Each row of a before or after table is a point. The points were changed in one or more steps. Then noise was added and the rows were shuffled. The steps act on how far a point lies along the listed directions, d1 being the first. What was done? A step turns or swaps two directions, mirrors them in a line or flattens them onto one, adds a multiple of one to another, or multiplies one. Angles are multiples of 10 degrees, from the lower direction toward the higher: turns from -170 to 170, lines from 10 to 170 but not 90. Use the fewest steps. Two steps may share a direction if one is a turn and the other turns, adds or multiplies; they go together, in the order done. Otherwise the lowest direction goes first.

Directions:
(1): -0.023  -0.278
(2): -0.278  0.023
Before (13 x 2):
-0.003  0.001
-0.008  -0.016
0.032  -0.012
-0.006  0.129
-0.094  -0.001
0.010  -0.027
-0.026  -0.024
0.033  -0.029
0.026  0.014
0.021  0.064
0.012  -0.013
0.027  -0.014
0.040  0.064
After, 13 rows:
0.035  0.015
-0.010  0.075
-0.093  0.085
-0.005  0.002
0.009  -0.015
-0.042  0.057
0.023  0.017
0.006  0.039
-0.064  -0.068
0.019  -0.001
0.034  -0.001
0.009  -0.028
0.018  -0.005
Steps: turn d1 and d2 by -50 degrees

Directions:
(1): -0.236  -0.270  -0.165  0.002
(2): 0.070  -0.026  -0.053  0.384
(3): -0.309  0.206  0.105  0.085
(4): 0.008  0.199  -0.339  -0.035
Before (9 x 4):
-0.012  -0.030  -0.030  0.047
0.049  -0.036  0.022  0.059
-0.068  -0.010  -0.041  0.008
-0.006  -0.041  0.073  0.058
-0.028  0.004  0.017  0.037
-0.017  -0.015  -0.067  -0.059
0.025  0.011  0.046  0.083
-0.071  0.031  -0.027  -0.017
0.041  -0.030  0.065  0.084
After, 9 rows:
-0.034  -0.044  -0.032  -0.001
0.057  0.088  0.032  -0.040
-0.050  -0.052  -0.045  0.015
0.043  0.058  0.044  -0.044
0.015  0.030  -0.005  -0.010
0.034  0.053  0.015  -0.035
0.050  0.092  0.004  0.007
-0.028  -0.015  -0.053  -0.029
-0.009  0.021  -0.045  -0.050
Steps: turn d2 and d4 by 150 degrees; turn d1 and d4 by 60 degrees; multiply d3 by 0

Directions:
(1): 0.167  -0.261  0.182  0.270  -0.070  -0.084  -0.030  -0.311
(2): 0.001  -0.059  -0.115  -0.153  -0.112  -0.476  -0.179  0.022
(3): 0.073  0.204  0.100  0.024  0.050  0.112  -0.487  -0.047
Before (8 x 8):
-0.007  -0.001  -0.010  -0.014  -0.004  -0.001  0.065  0.005
0.010  0.060  -0.012  -0.006  0.009  0.049  -0.035  0.008
0.028  -0.002  0.010  0.018  -0.011  -0.028  0.043  -0.021
-0.015  0.033  -0.008  0.000  0.011  0.039  0.032  0.001
0.024  0.007  -0.008  -0.020  -0.033  -0.092  -0.109  0.012
0.009  -0.030  -0.050  -0.041  -0.032  -0.128  -0.033  0.012
-0.030  0.032  0.013  0.000  0.032  0.051  0.000  0.014
0.038  -0.049  -0.002  -0.005  -0.018  -0.162  -0.137  -0.036
After:
0.014  0.018  0.002  0.010  0.010  0.011  0.065  -0.002
0.011  0.002  0.030  0.027  0.005  0.040  0.022  -0.034
0.000  -0.027  0.023  0.015  0.002  -0.042  -0.036  -0.029
-0.027  0.071  -0.034  -0.068  0.002  0.003  -0.039  0.089
-0.019  0.077  -0.030  -0.036  0.033  0.096  -0.015  0.069
0.036  0.007  -0.017  -0.006  -0.025  -0.054  -0.047  -0.025
-0.066  0.081  -0.082  -0.104  0.054  0.023  0.013  0.132
0.015  -0.015  0.022  0.023  -0.010  -0.017  -0.005  -0.048
Steps: turn d2 and d3 by -110 degrees; turn d1 and d3 by -110 degrees

Directions:
(1): -0.073  -0.132  -0.230  0.025  -0.284  0.240  0.194  -0.315  0.003
(2): 0.155  0.411  0.005  -0.214  -0.206  0.001  0.022  -0.026  0.262
(3): -0.155  -0.029  0.317  -0.117  -0.223  0.000  0.315  0.203  -0.147
(4): -0.059  -0.193  0.135  -0.109  -0.181  -0.396  -0.151  -0.242  0.094
(5): -0.171  0.104  -0.082  0.292  -0.328  -0.016  -0.263  0.201  -0.038
(6): -0.126  0.139  -0.356  -0.050  0.050  -0.334  0.217  0.060  -0.150
Before (9 x 9):
-0.010  -0.054  0.067  0.018  -0.026  -0.027  -0.055  -0.017  0.003
-0.003  0.086  -0.060  0.001  0.042  0.018  0.068  0.074  -0.025
0.009  0.037  -0.028  0.016  0.022  0.046  0.003  0.008  -0.017
-0.038  0.062  -0.079  0.013  -0.016  -0.009  0.096  0.005  -0.023
-0.016  -0.025  -0.024  0.014  0.022  0.020  0.013  0.032  -0.041
-0.015  -0.053  0.125  0.000  -0.016  -0.033  -0.021  0.030  0.013
-0.033  -0.006  0.076  0.044  -0.054  -0.020  -0.086  0.033  -0.008
0.001  -0.020  0.107  0.004  -0.068  0.022  -0.034  -0.021  0.024
0.015  0.061  -0.060  -0.017  0.037  -0.031  0.016  0.010  -0.003
After, 9 rows:
-0.002  0.028  -0.031  -0.027  0.061  -0.041  0.062  0.033  -0.030
0.015  0.026  -0.088  0.110  -0.021  0.091  -0.130  -0.036  0.028
-0.011  0.000  0.012  0.056  -0.075  0.108  -0.003  0.008  0.017
0.020  0.025  0.012  -0.012  0.039  -0.030  -0.027  0.013  -0.014
0.011  -0.007  -0.008  0.043  -0.057  0.086  -0.035  -0.046  0.022
-0.009  0.061  -0.009  0.000  0.069  -0.085  0.002  0.087  -0.023
-0.034  0.039  -0.037  0.005  0.007  -0.139  0.007  0.015  -0.008
-0.026  -0.054  0.035  0.082  -0.046  0.067  -0.069  -0.027  0.001
0.017  0.039  0.013  -0.028  -0.013  -0.015  -0.024  0.021  0.018
Steps: swap d1 and d4; mirror d2 and d6 in the line at 80 degrees; multiply d5 by 2; turn d3 and d5 by 60 degrees
